Each row is a point. The window is the flat piece filled in between its corners: a triangle in 3 columns, a solid with four corners in 4, and so on. A path goes straight from each point to the next, and from the last back to the first. After which points does the path pass through the window?
In the rows, zero is written as 128.

Window (3 x 3):
[[143 193 173]
 [119 124 105]
 [106 153 112]]
Path:
(1): [129 157 112]
(2): [ 59 141 118]
(3): [105 140 130]
(4): [117 160 106]
(5): [143 140 116]
(6): [ 71 142 126]
(7): [ 91 145 134]
(8): [145 179 109]
(9): [145 193 138]
(10): [122 169 168]
(11): [116 149 136]
(12): [147 159 126]
(13): [191 199 171]
(14): [ 83 176 162]
(15): [140 175 215]
(16): [151 203 164]
Through the window after points: 1, 3, 5, 7, 9, 11, 13

Window (4 x 4):
[[130 159  29 126]
 [101  79 126 122]
 [ 98 118 142 134]
 [151 116 151 155]]
Path:
(1): [ 75 157 155  76]
(2): [125  90 120 178]
(3): [ 77 110 116 177]
(4): [180 116 150 137]
(5): [121 114 151  81]
(6): [129 112 118 195]
(7): [140 116 111 200]
(8): [136 123 159 101]
(9): [139  97 132 112]
(10): [ 40  68 103 147]
(11): [125 126  62 169]
(12): [143 164  82  85]
Through the window after points: 1, 5, 7, 9, 11

Window (6 x 6):
[[122 133 158 114  83 151]
 [148  90 109 209 135 233]
 [139 132 176 143 101  86]
 [122 170 125 128  94  83]
 [121  75 105 165 181 188]
 [ 73 169 168 148 133  90]]
Path:
(1): [173 181 140 108 128 127]
(2): [137 169 153 144 166 163]
(3): [111  70 130 182  97 174]
(4): [115  93 113 166  83 150]
(5): [156 140 151 142 142 157]
(6): [138 152 154 130 163 154]
(7): [108 133 150 124  74  90]
(8): [150 111 118 210  67 152]
(9): [123 102 144 107 187 173]
(10): [132 191 192 146 158 153]
(11): [ 92  95 114 124  69 112]
(12): [ 64 105 175 160 101 102]
(13): [193 158 123 104  94 189]
(14): [106 160 149 143 144 119]
(15): [ 74 141 168 169 111 108]
(16): [ 81 144 153 160  99 108]
Through the window after points: 10, 12, 14

Window (8 x 8):
[[117 174  60 182  97  81 188 140]
 [133 136 148 131  77 158 122 143]
 [121 126  91 123 193 165  54 141]
 [ 88 125 103  59 133  95  85 120]
 [118 155 131 117 116 152  87  65]
 [111 123  48 104 130 120 161 127]
 [122 155 196  98 117 169 128 105]
 [144 131 164 165  94 123 160  81]]
Path:
(1): [185 166  40 116 125 140 122 154]
(2): [ 42 124 151 123 110 113 136  93]
(3): [ 58 120 154 119 132 149 110 130]
(4): [139 140  87  87 132 102  93 105]
(5): [139 134 147  90 109 122 132 107]
(6): [ 79 165 136 189  98 206  85 125]
(7): [ 51  78  90 104 132 177  87 135]
(8): [183 186 100 136 141  81 158 129]
(9): [174 146  95 136 144  90 125 144]
(10): [ 83 143  73 136 104 108 145 116]
(11): [ 80  63 113 156 103 131 141 138]
(12): [187 217 174 131  95 136 139  72]
Through the window after points: 3, 5, 11

Window (9 x 9):
[[133 127 155 183 122  77 176 180 123]
 [175  91 118 118 120  56 129 112 129]
 [178  86  81 158  72 129 133 108  96]
 [ 64 147 190 158 174  93  63  83 159]
 [ 73 179  89 101 105 137  60 107  65]
 [ 65 125 191  75 151 184  84 159 170]
 [ 98  45  82 118 166 122 105 107 152]
 [199 108 110 155 149 110 136 144  95]
 [155 104 117 144 122 113 201 108  82]]
Path:
(1): [ 95  72 164 126 156 121  81 121 100]
(2): [117 100 148 130 136  93 130 115  97]
(3): [170 111  82 124 114  95  95 110 165]
(4): [140 134  77 197 141 121 109  63 137]
(5): [136  85 132 111 117 114 139 140  97]
(6): [108 106 105 157 100 107  77 171  64]
(7): [116 171 148 117 152 113 176  93 162]
(8): [119 148 109 161 142  85 139  99 177]
Through the window after points: 2, 4, 6, 8

Window (11 x 11):
[[ 50 181 139  98 181  79 132 123 129 159 117]
 [ 98 162 164 183 138 155 167 140 161 113 158]
 [168 158 102 120 198 113 157 161 146 121 123]
 [135 158 133 155 132  74  93 128  88  64 143]
 [144 123 149  87  24 127 109 154  94 120 156]
 [126 127  98  55 202 111 111 184 220 141 125]
 [183 114 114  74 133 152 132  94 120 111 178]
 [ 87  85  86 150  64  54 183 156 176 172 181]
 [129 128 189 143 193 175  83 157 124 232 133]
 [179 119 136 192 143 155 126 109 118  95  95]
 [166  59 155 139 138 110 144 182 139 112 124]]
Path:
(1): [125 106 136 138 143 171 103 172 105 161 131]
(2): [151 142 158 147 163 117 118 117 139 148 137]
(3): [159 158 159  93 124 104 169 108 163 129 193]
(4): [ 83 101 103 138 153 122 106 209 141 143 100]
(5): [ 86 123 102 120 124 139 114 165  18 157 171]
(6): [113 152 153 121 176 103 126 134 176 155 119]
(7): [172 144 154 152 126 130 180  76 152 140 156]
(8): [118 122 114 126 160 114 106 207 109 129 126]
Through the window after points: 1, 5

Window (12 x 12):
[[171  91  97 182 163 134  89 166  56 113 145 116]
 [129 123  95  96 144 133 101 109 171 111  72 113]
 [133  76 179  90 126 180 190 158  67 117 107  87]
 [128  53  95 103 146  69  95 164 115 103 154  92]
 [123  98 118 131  52  48 120  93 174 114 169 109]
 [ 81 135 122 144 107  95 148 146  73  96 106  47]
 [ 91 165 187 116 146 179  90  87 182 184  97 146]
 [ 69 131 132  94  57 143 152 110 143 198  81 159]
 [161 116 136 108 151 191 121 186 135 145 162 106]
 [124 194 150 116  83 109  89 107  82 157 132 135]
 [ 71 115  72  96 158 105 140  91 152  78 117 121]
 [169 109 152 138 126  62 169 144 146 173 156 109]]
Path:
(1): [141  85  81 109 135 114 133 111 104 158 156  85]
(2): [116 144 169 132  75  85 111 160 139  86 113 137]
(3): [ 87  63 159 151 108 170 132 181 155  72 149 164]
(4): [148 154 110  71 135  96 133  84 109 193  75  70]
(5): [106 131  83 108 117 132 128  76 120 153 195 105]
(6): [137 112 159 144 116  77  94 191 150  94  54 127]
(7): [ 92 110 115 115 131 116 114 143 140 107 129 137]
(8): [117 137  88 103 147 108 157  29 153 124 107  77]
Through the window after points: 3, 7

Window (14 x 14):
[[ 72 128 133 111 161 121 127 137 114  82 131 191  96 130]
 [134 114 157  68 113  89 157 124 143 145 110 201 135 127]
 [148 139  98  85 120 124 176 138 168 117  99 184 154 127]
 [118 121 110 105 130  57 118 151 129  80 111 114 152  94]
 [ 69 121 128 151 164 104 117 145 156 104 175 153 120 159]
 [114 100  86 145 127  96  90  94 100 125 159 147 139 108]
 [ 89 121  79 123 190 133 116 101  94 146 143  54  81 102]
 [122 163  76 143 170  45 152  92  77 130 125  94 172 138]
 [ 84 135 156 117 115 162 147 117 117 120 162 183 164 124]
 [ 87 197 120 106  84  98 115  61 114 131 128 115  61  79]
 [108 122 141 147 180  75  71  77 141 121 127 175 170 123]
 [176 118 145 118 164 131 178  88 103 136 158 160 125  84]
 [ 48 115  82  39 143 126 217 120 164  69 123  99  54 121]
 [124 107 122 112 106 208 143 101 108  99 165 106 103 171]]
Path:
(1): [140 143  94  77 134 140 101 142 156 136 180 183 149 138]
(2): [103 160 138  60 121  91  74  72  84  84 182 125 194 179]
(3): [113  92 107 175 155 124 178 139 164 133 111 178  77  78]
(4): [ 84  84 114 158 126  98 144 101 135 132 131 143 118 103]
(5): [127 156 126  63 136 127 126 124 125 101 139 155 120 124]
(6): [146 153 132  90 177  96 142 110  94 124 164 153 125 114]
(7): [123  89 128 146 120 126 161  86 144 130 110 153 140 101]
(8): [111 117 148 122 124  95 154 117 137 125 124 173 138 128]
(9): [131 133 106   7 151 122 114 131 132 135 139 173  99 125]
(10): [110 116 131  44 175 120 153 114 123  70 186 158 130 124]
(11): [128 118 116 165 124 113 139 119 136 149  99 155 147 122]
(12): [ 71  97 162 148 138 122 176  71 104  84 102 114  84 102]
Through the window after points: 6, 8

Window (14 x 14):
[[189 177 140  87 100 141  65  64 133 149  68 221 146 149]
 [164  94  75 122  69 165 145 114  81 109 180 145 134 145]
 [ 78 155  98  91 103 119 161 110  94 176 109  71  58 101]
 [161 129 108 125  79 121 106 166 153 143 145 184 154 141]
 [165 128 141 146 182 114 144 166  60 125  89 126  73 200]
 [103  96 119 171 188 145  81  80 163 165 105 131 116 126]
 [134  99 194  77 137 176 215 147  80 123 145 152  95 117]
 [111 145  97  87 154 178 136 129  98 140 193 155 147 120]
 [143 164 193 130  77 141 155 110 149 112 139 103 204 115]
 [174 122 118 100 146 104 119  68 115  77 143 143  89 177]
 [150 157 218 202 168 121 116 123 116 134 130 157 140  93]
 [ 85 155 124  82 103  98 218 127 113 141 112 143 216  90]
 [188 113 112  72 157 140  77  84 128 180 151 189 184 114]
 [111  61  74  96  53  90 106 127  75  99 167 141 136 223]]
Path:
(1): [140 131 115 104 136 126 133 103  94 109 116 138 158 123]
(2): [165 151 110 112 152 157  88 126 119 116 106 152 167 113]
(3): [158  89 140  73  95  99 147  61 109 208 175 196 127 165]
(4): [117 133 141 128 129 130 167 120 111 154 160 135 149 127]
(5): [139 113 118 110 112 124 114 132 124 108 109 131 116 123]
(6): [101 109 112  97  75 136 112 177  88  70 119 149 174  81]
(7): [127 144 124 104 120 101 189  97 123 168 137 147 165 154]
(8): [122 137 117 107 107 147 176 112 144 177 158 130  88 160]
(9): [124 110 101 120 152 117  60 112  48  81 103 133 164  85]
(10): [151 137 166  80 191 136 134 215  56  78 124 209 126 119]
(11): [157 116  78 183  69 109 128  40 156 209 115  65 110 212]
(12): [162 142  64 125 126 185 201 105 124 217 154 145  78 161]
(13): [121 117 147 124 109 115  91 126 111  85 129 148 156 133]
(14): [114 129 126  91 119 159 130 134 142 120  92 147 139 105]
(15): [178 145 144 138 139 106 156  83  79 162 191 139 120 145]
(16): [147 143 146 112 100 122 128 116 130 150 128 172 122 169]
Through the window after points: 2, 6, 8, 10, 16

Window (14 x 14):
[[153 101  81 127 129 161 128 120 170 118 169 149 191  72]
 [173 186 144 125 156 161 169 126  29 126 152 140  86 145]
 [137 154 127  86  91 143 206  86 101 137  97 124 136 135]
 [130  93 129 116 142 186 107 149 104  65  70  97 124 182]
 [204  89 120 111 174 100 171 125 177 140 162 125 203  93]
 [ 83 127 151 173 121 127 130 150  80  69 125 113 119 149]
 [ 98 124 120 157 133 127 165  28  70  82  89  58 119 152]
 [117  83  56 189 149 179 164 172 131  81  54 113 137 103]
 [110 138 124 211 160 196 170  78 144 187 123 100  80 132]
 [120  76 115 130 169 120 154 109  90 157 175  73 133 123]
 [188 130  80 133  60 140 152 134 140  81 125 103 114 125]
 [ 63  91  37 103 181 109 156  81 156  53  37  94 119 157]
 [173  86  68 130 124 106 143 127 142 120  87 185 128  51]
 [165  98 114 155 156 197 205 123 144 112 124 114  47  61]]
Path:
(1): [152 170  78 116 173 156 164 107 113  91  95  68 135  82]
(2): [119  55 144 177  90 148 173  97 116 113 130 140  80 151]
(3): [126  55  83 140 120 183 183 131  88  91 127 149 129 117]
(4): [150 173 139 131 190 101 103  95 183 157 128  78 149 101]
(5): [131 117 127 147 146 147 148 113 113 116 115  74 129 115]
(6): [125 104  88 144 135 126 180  86 101  94 109 141 127 138]
(7): [145  85  99 149 145 143 183  43  82  99 107 173 124 168]
(8): [133 144 110 131 128 122 135 152 138 114 106  48 119  54]
(9): [173 147 122  90 107 165 112 165 126 123  56  76  77 107]
(10): [ 80  76 104 175 158 134 214  66  89  87 161 153 189 165]
(11): [149 104  91 145 121 142 162 109 115 113 139 132 138 127]
(12): [125 145 138 115 124 153 127 149 159  90 103 100 140  83]
(13): [168 166 116  96 157 127 153 122  82  93  94  54 104  67]
(14): [136  80  92 153 119 159 170 109 137 139 145 154 144 153]
(15): [145 109 102 129 139 149 161 106 125 111 118 134 127 162]
(16): [133 111 120 122 148 146 142 125 111  90  95  88 137 117]
Through the window after points: 1, 5, 7, 9, 11, 15

Window (14 x 14):
[[189 111 174  81 109 119  93  79 113 123 108 123 179 196]
 [139  85 142 110 135 145 110 114  61 101 154 129 165 106]
 [156 146 197  85  74 151  81 163  77  87 101 122 166 142]
 [122 100 102 104  33 118 111 123 124 131 130 113 153 102]
 [126  99 131  69 107 155  74 131  71 127  90 114 100 181]
 [144 165 120 140  86 104 107 102  67  79 136 104 120 152]
 [131  79 179 100  88  82 128 147  90  89 118 155 126 176]
 [161 110 156  64 105 105  58  99 113  61 107 144 114 115]
 [ 90 150 141 105 103 152 101 111 138  97 154 168 147 152]
 [136 184 159 129 181 132 227 116 204 126  75 102 127  64]
 [ 99 188 145 169 169  90 165 105 162 171  42 158 160  48]
 [177 179 187 165 142 153 194  90 167 170  81 176  93  62]
 [117 166 213 169 162 108 143 104 190 177 110  96 109  64]
 [148 138 174 215 164 155 156 109 207 118  44 128 130  86]]
Path:
(1): [127 111 185  98 113 136 118  96 103 117  85 123 128 122]
(2): [136 111 240 127  85 140 127  77  97  97  88  81 128 113]
(3): [143 157 104 124 179  99 123 152 168 144 114 186 137 141]
(4): [135 162 144  74 127 124  79 184 155 149 143 152 168 149]
(5): [137 123 164 125 100 125 131  80  84  94  94 121 128 112]
(6): [ 56 155 205 123 139 122 138  84 127 116  92 122 167  99]
(7): [208 137 142 157 127 117 121 147 181 170 133 120  72 107]
(8): [145 125 127 117 143 133 101 151 188 115 102 164 125  96]
(9): [130 145 187 139 115 129 145  73  95 116  82 102 141 135]
(10): [128 126 149  98 104 157 115  77 112  99 100 111 147 128]
(11): [134 141 132 131 129  84 101 211 119 139 121 216 119 150]
(12): [166 132  66 137 150 148 107 164  98 123 179 137 144 135]
Through the window after points: 6, 8, 12

Window (14 x 14):
[[ 89 119  79 172 116  80 184 126 173 174 121 143 125 147]
 [154  93 180 103 117 152 140  88 110 209 119  68  57 136]
 [128 108 158  86 157 104  93 127 107 143 141  69 131 118]
 [126 130 181 132  88  91 167 112 161 117 129 202  85  93]
 [ 46 144 186 120  84 145 105 105 133 158 106 135 111  93]
 [ 71 138 152 155 162 162 114 124 174 195 166 158 143 100]
 [ 82 109  99 114 161  90 103  59 138 150 132 167 121 137]
 [154 155 116 139  94  98 140 144  56 142  78 129 124 210]
 [131  43 148 178 147 109 153  61 178 201 124 136 164  63]
 [107 138  77  86 181 185 152 103 138 144  62 116 185 142]
 [148 128 132 100 104 116 157  45 174  86 153 118 134 137]
 [ 90 153 157  95 129  75 120  74 113 174 148 133 151  75]
 [103 168 161 124  50  91 119 131  49  97 162 163  85  67]
 [117 153 149 202 156  83 125 104 158 171 137 114  41 138]]
Path:
(1): [163 195 102 139  90 140 114 128 192 152 157 128 108 112]
(2): [130 133 133 129  97 118 116 111 142 150 111 119 117 121]
(3): [ 79 115 145 156 184 113 179  97 113 156 151 154  75 147]
(4): [ 96  97 145  98 164 129 193  85 115 119 115 159 128 154]
(5): [125 154 144 158 104  98  93 106 168 191 127 114 106 103]
(6): [165 143 112 133 149 116 107  76 182 206 125 148 115 104]
(7): [ 84 113 134 145 144 121 158 108 128 141 109 115 132 128]
(8): [ 50  34 211 121 161  78 139  70  67 172 119 126 116 113]
Through the window after points: 6

Window (14 x 14):
[[128 103 131 108 113 106 130  99  93  89 127 108 107 146]
 [135 171 113  88 146 160  99  87 122  83 169 118 119 143]
 [125  98 142 131 144 151 137 136 109 132 150 158  76 112]
 [ 90 140 119 166  83 155 107 101 122 134 130 114 124 121]
 [151 122 136 101 132 132  93 140  85 125 100 145  97  82]
 [126  89 136 102 118 112 111  77 125 197 119 127 127 128]
 [157  95 144 100 142  80 124 189 139  98 185  92 147  83]
 [146  91 111 136 111 124  89 152 167 124 177 123  94 142]
 [130 169  98 107 191 126 165 147 193 138  83 139  90 161]
 [204 130 109 152 136  99 195  80 144 115 134 131 157 207]
 [139 140 145 101 148 167 122 124 137 106 125 129 125 190]
 [104 142 162 134   7  83 156 108  77 171 148 146 118 137]
 [121 125  76 189 165 117  96 166  53 136 164 149 117 128]
 [138 102 106 107 158  83 119 114 146  50 123 157 177 123]]
Path:
(1): [133 106  86 123 128 148 129 142 110 130 141 124 123 127]
(2): [142 134 175 117 138  81 123 107 139 142 132 125 106 141]
(3): [160 129 175 120 159 111  98 110 134  74 161 137 122 104]
(4): [129 124  62 132 106 116 164 119 116 159 114 129 125 167]
(5): [115  93 106  65 116 144 137 128  84 109 122 131 127 141]
(6): [172 148 157 170 123 100 108 103 173 135 144 130 102 126]
(7): [111 110 141 142 162  95  90 134 126 116 152 154  69 132]
(8): [149 133 107  81 103 167 141 131 123 113 117 108 157 128]
(9): [109  95  98  71 123 130 158 160 123 140 118 133 120 126]
(10): [196 137 143 171 171 109  90  92 131  84 160 118 124 140]
(11): [127 118 138 141 132 100 115 127 138 134 149 120 113 129]
(12): [147 122  86  94 112 182 157 160 102 104  94 151 131 120]
Through the window after points: none

Window (14 x 14):
[[138 145 118 144 139 148 133 147 149 172 170  76  74 126]
 [ 92 175 123 145  23 169 125 151  48 149 119 122 188 132]
 [162 112 129 139 154 134  83 126 111 130 148 130 148 109]
 [ 51 129 170 165 164 195 162 160  97  70 188 183 141 135]
 [154 142 123 116 144 173 120 106 131 117 126 103 102 160]
 [153 184 208  83 158  37  78 138 145 164 115 189 186 181]
 [121 141 168 151 117 142 109 142  81 105 132 127  85 139]
 [170 107  95 104 135  82 139 101 121  57 170 130  98 118]
 [133 116 107 108 109 113  90 178 180  79  82 120 158  33]
 [ 63 135 120 129 100 146 158 100  78 191  83 162  44 117]
 [ 85  50  75  93 150 122  83 198 180 130  87 109  82 103]
 [ 79 148  95 149 150  97 119 152 118  62  69  45 191  45]
 [128 185 108  88 199 133  81 119 123  96 188  55 101 106]
 [129 127 138 111 132 163 168 155  61 124 125 131 104 116]]
Path:
(1): [112 146  92 137 125 125 109 158 110 103 127 140 126 116]
(2): [118 121 128 110 138 152 115 136 134 103 121  62 120  73]
(3): [ 76  99 136  97  71 126 107 105 124 141 122  69 141 127]
(4): [135 160 119 142 138 140 119 167 108 108 110 158 112  87]
(5): [132 228  73 144  83  94 142 196 111 109 139 144 127 110]
(6): [110  98 134 125 139 158 119 116 102 103 126  99 108 109]
(7): [115  60 102  59  93 135 118  74 150  96  87  25 157 118]
(8): [125 157 122 161 170 111  84 239 146 132 131 202  94  74]
(9): [125 195  86 108 173  90 109 173 128 117 149 146  94 147]
(10): [117 107 130 122 125 154 125 113 116 123 128  96 123  94]
(11): [110 126 146  98 136  93 111 122 145 138 126 111 132 118]
(12): [167 205 111 161 157 195 115 159  63 104 110 160 109 155]
Through the window after points: 3, 7, 11

Window (14 x 14):
[[ 74 146  65 145 129  87 131  77 155 179 168 175  88  92]
 [ 83 130 140  68 132 170  90 120 166  99 189  88 102 196]
 [162  61 101 171 108 133 121 145  90 131 172 152 113 220]
 [122 161 167 103 135 160  75  68 144 132 195 143  57 101]
 [117 132 120 178 139  87 177 165  91 138 143 138  81 161]
 [131  71 136  82 173 153 175 134 157 144 131 131 145  88]
 [114  89 122 145 153 109 129 169 158 156 153 109 175  60]
 [176 212 138  76 106 195  75  81 211 173 193 119   7 126]
 [ 88  99 140 122 136 154 143 110 132 183 101  79 151  78]
 [126 181 128 146  87 140 134  60 191 114 173 133  68 106]
 [104 153 110 165  98 118 170 147  78 149 187 180 147 190]
 [ 84  90 122 163 143 177 135 157 155 157 122 158 119  88]
 [ 82 154 146 170 114  75 117  90 172 187 116 202 116 131]
 [114 120  84 148 198 139 110 116 149 145  93 151 175  83]]
Path:
(1): [ 89 133  95 107 125 131 120 127 150 124 111 125 107  99]
(2): [130 112 176 174 129 132 151 116 135 197 203 146 115 158]
(3): [119 129 133 155 170 148 147 105 163 170 169 127 123 100]
(4): [109 119  84 114 119 119  99 125 136 122  98 153 132 112]
(5): [ 94 148  93 116  83 145 112 101  90  93 102 141  97 124]
(6): [141 105 153 149 170 142 131 123 167 183 203 144 101 152]
(7): [139 130 139 152 145 123 138 109 174 177 167 137 119 142]
(8): [ 99 148 109 102  86 151  96 117 119 127 132 174  64 128]
(9): [118 116 106 128  64 125 139 130 110 146 127 121 127  87]
(10): [133  88 127 161 189 131 114 147 160 149 181 141 132 159]
(11): [100 109 158 146 161 144 144 101 156 179 160 132 131 128]
(12): [121 146  87 117  88 132  90 110 147 121 138 151  99 118]
Through the window after points: 3, 7, 9

Window (14 x 14):
[[ 88 147 104 160 117  99 174  82 134 161  99 193 155 125]
 [138 117 133 209 171 108 157  95 124 189 132  89 101 162]
 [ 65 128 141 117 130 150 122 121  68  55 107 189 141  80]
 [167 133 162 153 107 192 159 115 116 156 146  91 113 141]
 [165 150  96 113 172 173  89 211 100  76  93 149 138  89]
 [176 107 145 157 119 148 137 137 155  81 124 106 106 191]
 [ 78  82  92  93 124 131 165 126  88  97 130 177 162 105]
 [103 108 143 164 168 112 149  96 126 150 147 211 200  68]
 [172 161 103  81 162 138  63 189  99  84 146 176  78  88]
 [146  93 160 159 115 105 129 114 111 189  90 134 118 166]
 [166 108 144 126 143 150 134 114 157 131  94  92  82 116]
 [124 126  80 160 104  86  53 145 124 147 121 138 117  80]
 [168 141 173 145 125 106 167 149 126 132 126  78 113 132]
 [ 52 139 131  96 158 131 122 104 116 123 132 178 201 111]]
Path:
(1): [205  76  99 106 150 103  91 111  69 115 106 125 155  85]
(2): [ 77 152 163 176 136 158 165 133 153 135 140 171 131 135]
(3): [ 99 121 128 113 147 125 148 159 124 142 118 147 133 121]
(4): [166 111  98 195  80 125 140   7  86 104 118 174 144 122]
(5): [149  97 135 139 124  99  90  38  98 117  94 125 149  90]
(6): [142 129 150 158 124 147 170 213 146 161 130 131  92 198]
(7): [ 62 112 188 143 137 123 186 168 143 158 132 195 143 102]
(8): [203 140  77 176 140 119 106  71 109 123 108  65 104 173]
(9): [172 164 145 121 142 138 137 115  69 127 129 100 153 150]
(10): [129  94 144 166 108 168 147 134 170 139 130 133  85 115]
(11): [132 122 166 120 127 171 182 188 129 111 111 172  98 122]
(12): [158 138 113 140 142 108  93 109 115 126 133 103 128 117]
(13): [129 124 142 140 146  80 114  76  74 114 117 112 163 111]
(14): [ 99 112  98 132 117 154 137 159 133 129 126 185 122 101]
(15): [135 124 134 137 158 156 102 203 128 118 118 156 100 118]
(16): [156 135 126 114 136 122 126 107 117 115 123 124 110 105]
Through the window after points: 1, 3, 5, 7, 9, 11, 13, 15

Window (14 x 14):
[[169 143 100 158 151 139 125 100 113 111  86 123 194 163]
 [130 173 114 139  52 160 150  62 187 123  78 197 141 102]
 [170 131 147 179  54 130  68  85 184  99  93 127 187 130]
 [ 48  95 173  78 160 153  56 151 106 101  65 120 150 149]
 [132  78  99 170  67 112 113 145 125  87 151 177 119 103]
 [ 90 130 108 140  99  97 146 161  95 132 147 119 176 221]
 [141 193 150 170 138 122 167 122 193  79  95 163 220 101]
 [139 100  86 128 128  88  91 193 113 131  40  99 146 156]
 [143 149  96 101 144 181 126 144 150 163 162  89 115  90]
 [183 159 155 146 157 125 150 136 174 103  87 144 121 157]
 [117 146 112 117 178 149  80 157 168 150 163 190 164 146]
 [115 124 144 198 112 153 138 162  96 162  81 112 141 181]
 [167 239 108 175  68 172 130 136 154  87 107 198  62  97]
 [ 62 117 101 164 139 145 113 134 146 116 104 100 133 176]]
Path:
(1): [118 113  89 147  99 170 147 141 157  55 111 139 157 140]
(2): [117 129 133 161  77 189 119 144 189  77 141 158 138 143]
(3): [183 169  87 164  96  49 109  95  77 150  64 168 117  82]
(4): [153 192 120 173 132 104 132 124 154 142 141 138  93 110]
(5): [131 121 107 149  81 169 125 137 149  89  88 165 194 161]
(6): [128 135 124 139 104 155 113 156 163  80 101 142 175 155]
(7): [116 158 121 178 102 111 130 104 116 144  97 150 117 148]
(8): [114 173 130 143 116 131  94 121 140 171 109 159 132 131]
Through the window after points: 2
